Rows are points. Two turns around zero, p and q, are shown by what they do to some points. Write where each new point lands after one turn and then the other. Backwards means that the second turn is done in reverse. Each puzzle has new turns, and all numbers are rounded.
In the rows, 128 means zero.

Turn p:
[ 90 175] -> [ 70 145]
[112 108] -> [126 102]
[114 162] -> [ 97 148]
[164  82] -> [184 111]
[160 113] -> [163 134]
Turn q:
[107 131] -> [119 147]
[145  65] -> [85 78]
[144 133] -> [141 118]
[116 184] -> [168 169]
Where do these land?
p, then q: [189 141] -> [190 119]
q, then p backwards: [105 109] -> [109 151]
q, then p backwards: [ 91 134] -> [135 165]

Turn p:
[138  93 155 105] -> [137  89 157 116]
[142 127 126 153] -> [136 127 120 155]
[134 225 116  46] -> [150 226 163  58]
[140  98 152 157] -> [127  94 137 163]
[126 129  86 158] -> [132 136  79 143]
[106 123 160 148] -> [ 94 117 144 147]
[110 101 101 130] -> [121 106  95 115]
Turn q:
[125 105  99  70] -> [119  72 118  90]
[127 115 166 123] -> [128 123 167 138]
[171 140 174 136] -> [168 155 171 126]
[105 148 132 113] -> [ 99 136 133 112]
[112 131  69 198] -> [126 154  52 174]
Where do these land?
p, then q backwards: [136  84 161 106] -> [135  90 146  86]
q, then p: [109 175 113 160] -> [113 183 106 118]
p, then q: [128  92  66 102] -> [152  77  93  91]
p, then q: [138 218 162 144] -> [107 220 151 120]
p, then q: [111 107 121 152] -> [117 113 104 149]
p, then q backwards: [161  82 140 121] -> [155  80 131 110]
q, then p: [114 138 133 111] -> [112 126 136 111]

Turn p:
[166 147 141 101 158 135 111 106] -> [141 135 148 110 142 122 158  80]
[113 161 137 129  84 169 108 121] -> [132 150 136 137 119 194 111 118]
[ 89 160 133 126  74  84  90 100] -> [116 190 134 171  77 133  98 115]
[ 85 116 138 163 129 105  85 133] -> [ 94 142 111 169 139 114  83 120]
[148  76  97 168 134 179 161 124] -> [159  64  73 107 145 144 122 146]
[163  99 154 103 131 176 119 157] -> [123  76 162  90 145 153 120 109]
[160  89 165 111 131  90 176 110] -> [122  77 141 133  84  89 173 126]
[165 173  75 168 134 115 137 159] -> [199 151 135 142 169 113 126 165]
[ 99 141 104 156  87 127 126  68] -> [146 161  74 157  87 153 119 121]
[ 93  75  92  98 176 107 103 157] -> [ 84 132 109  77 149  68  91 137]
[128 173 171  84 170 122 192 172] -> [ 94 131 187 114 152 126 208 170]
Turn q:
[ 96 110 147 149 169 119 197 169] -> [125 138 125 177 190 149 187 131]
[164 183 160 166 134  90 102  84] -> [197 157 151 138 105  84  97  94]
[185 124  98 116 119 130 163 135] -> [164 133  91 119 117 171 125 159]
[168 170  96 153 151 161 133 157] -> [136 157  86 169 106 166  99 110]
[100 152 179  98  97 123 144  96] -> [128 160 190  90 122 119 156 125]
[ 87  85 169 112  69 103 107 129] -> [ 99 101 191 104 138  91 137 177]
[111 127  87 151  93  88 128 164] -> [114 129 101 160 109  92 142 181]
[101 125  84 124 121 161  91  83] -> [ 95  92 113 102  78 116 128  92]
[143 124 151 144 167 162  91  90] -> [140 101 144 124 131 135  93  64]
[125  79 108  65 160 142 124 174] -> [ 79 113  86  95 186 157 116 148]
Where do these land?
q, then p: [ 82 177 141  46  96 127 170 136] -> [ 93 186 170 112 122 171 188 174]
p, then q: [ 95 183 131 184 176 116  98 142] -> [143 153  95 188 138 106 134  60]
q, then p: [167  85 145  94 117  95 134 119] -> [124 105 172  80 151 101 128 119]
p, then q backwards: [ 98 151  95 145  96 114 161 103] -> [154 161  88 135 102 114 159 152]
p, then q: [152 159  94 135 163 125 115 142] -> [163 159 102 123 154 129 112 106]
q, then p: [164  88  77 155 177 177 116 104] -> [159  97  57  85 112 133  88  97]
q, then p: [ 79  90  99 186 138 113 176 105] -> [145  67  82 144 105 104 156 181]
q, then p: [160  84 160  85 108 154 127  92] -> [ 94  94 162  73 122 144 130  91]
q, then p: [121 140 145 128 113 106  73 156] -> [102 158 149 161 137 100  98 117]
p, then q backwards: [145  82 142 114 139 166 106 162] -> [131  77 147 105 140 152  90 110]
q, then p backwards: [144 169 179 138  86 114 131 148] -> [130 178 116 117  92  90 116 165]

Turn p:
[107 193 113 139 141 120 154 137 125 127 202] -> [122 157 118 132 151 140  97 114 116 159 215]
[146  80 164 112 103 113 117 117 134 102  91] -> [152 115 147 117  82 111 149 138 140  90  89]
[119  61 121 121 123 147 170 104 121 107 127] -> [125 136 132 140  83 184 148 100 138 104 101]
[144  56 116 118 149 131  91 195 149  98  85] -> [112 104 133 113 151 123 165 143 208  68  84]
[150 158 140 148 149  81 153 120 128 129 136] -> [155 123 141 132 144 109 153 108  97 129 170]
[182  67 101  70 112 138 121 152 159 148  86] -> [122 104 102  81 108 125 190 129 183 139  65]
[110  84 160 130 129 136 122 133 184 163  95] -> [ 85 103 182 117 110 108 139 112 144 132  84]
[126 116 121  86 116 146 116 134 175  84  78] -> [125 164 127  77 119 106 129 120 159  97  76]
[118 172 101 187  87 122 130 121 111 139 146] -> [107 156  98 184 131 102 120 142  93 145 159]
[111 225 163 156 127 147 155 142  62 154 170] -> [160 161 150 170 165 144  87 174  86 193 190]
[156  70 148 111 118 147  83 102 153 114 145] -> [141  83 117 123  78 117 104 108 172 112  96]
[ 71 199 109 127 137  89 123 115  67 158 168] -> [112 127 109 123 158 152  90 170  50 144 199]
[125 183 107 158 173 146 128  92  95 141 135] -> [146 130 108 154 184 143  94 108  78 149 136]
Turn q:
[128 131 103 151 103  74 136 164 139 180  76] -> [ 95  99 117 179 164 149 160 179 111 162 118]
[141 160 123 168 124 152 110 104 160  78 178] -> [171 159 148 153  74 102 113 133 137  78 138]
[135  69  88 136 120  89 122 165 112 185 148] -> [ 87 101  75 168 140 109 118 124  95 182 156]
[135 183 138  94  95 181 123  84 136  95 180] -> [157 179 133  99  47 137 137 108 171 104 112]
[147 149 148  92 174 120 168 124 114 101 137] -> [144 177 143  82 159 105 149 113 123 130 126]
[176 151 182 127 133 178 118  60 130 102 160] -> [196 156 177  85  72 119  96 115 150 136 117]
[104 117 153 154  84 111 124 178 116 119 110] -> [ 87  97 149 140 118 160 146 139  84 111 145]
[147 110  71 152 149 156 101 172  92 173 117] -> [127 123  81 163 161 163  92 135 136 155 191]
[ 90 115 175  81 177 137 184 124 176 136 101] -> [124  90 154  68 176  86 180 110 169 121 113]
[ 83  88 111 136 123  96 182 125 113 135  68] -> [103  87 132 155 194 145 158  91 109 132  89]
[109 173 150 134 131 134  73  85 118 109 168] -> [115 168 154 118  80 120  74 139 155  99 109]
[142  90  92 112 123 107  95 152 131 124  92] -> [129  99  72 129 151 141 115 153  95 126 121]
Where do these land?
p, then q: [148 146 160 156  95 169  87 111  81 182 148] -> [106  80 120 175 134 147  92 165 104 169 177]
p, then q: [ 77 146  67 114 125 113 113 155  87 129 115] -> [100 159  94 122 161 142 130 107 149  76 173]
q, then p: [135 141 124 104 138 105 203 191  87 113 168] -> [148 159 131 122 138 182 111 112  61 165 189]
p, then q: [127 154 168 123 156 161 189 107 173 195 154] -> [103 105 174 106 105 124 100 120 185 210 110]
p, then q backwards: [128 143 134 109  77 140 139  91 151  92 113] -> [153 145 128 104 116 119 114  94 122  96 181]
q, then p: [ 64 127 154 162  92 141 104 137 152 178 126] -> [ 67 128 175 153  78 127 112 125 157  99 117]
p, then q backwards: [166  86 119  92 163 137 107 182 138  96  83] -> [ 94 161 126  82 155 156 148 101 178 117  76]
q, then p: [166  88 140 114 128 152 153  76 154  86  95] -> [193 101 107 115 113 124 178 116 131 129  80]
q, then p: [152 119 155 113 145  91  99 149  86 112 102] -> [142 109 124 104 165 165 104 180 132 132 124]
q, then p: [168 181 162 199 150 116 133 113 135  98  97] -> [198 119 184 155 156  94 127 155 166 140 143]
p, then q backwards: [ 97 133  73 107 103  98  92 102 125  85 191] -> [116 105  93  98 131 161  57 176 113 107 172]
p, then q: [124 126 100 167 136  88 119 145 160 163 101] -> [ 91 129 148 142 174  97 133  88 117 118 107]
p, then q: [111  75 108 105 158 155 127 104 134 135 170] -> [153  81 104 123  98 140 104  97 167 109 113]
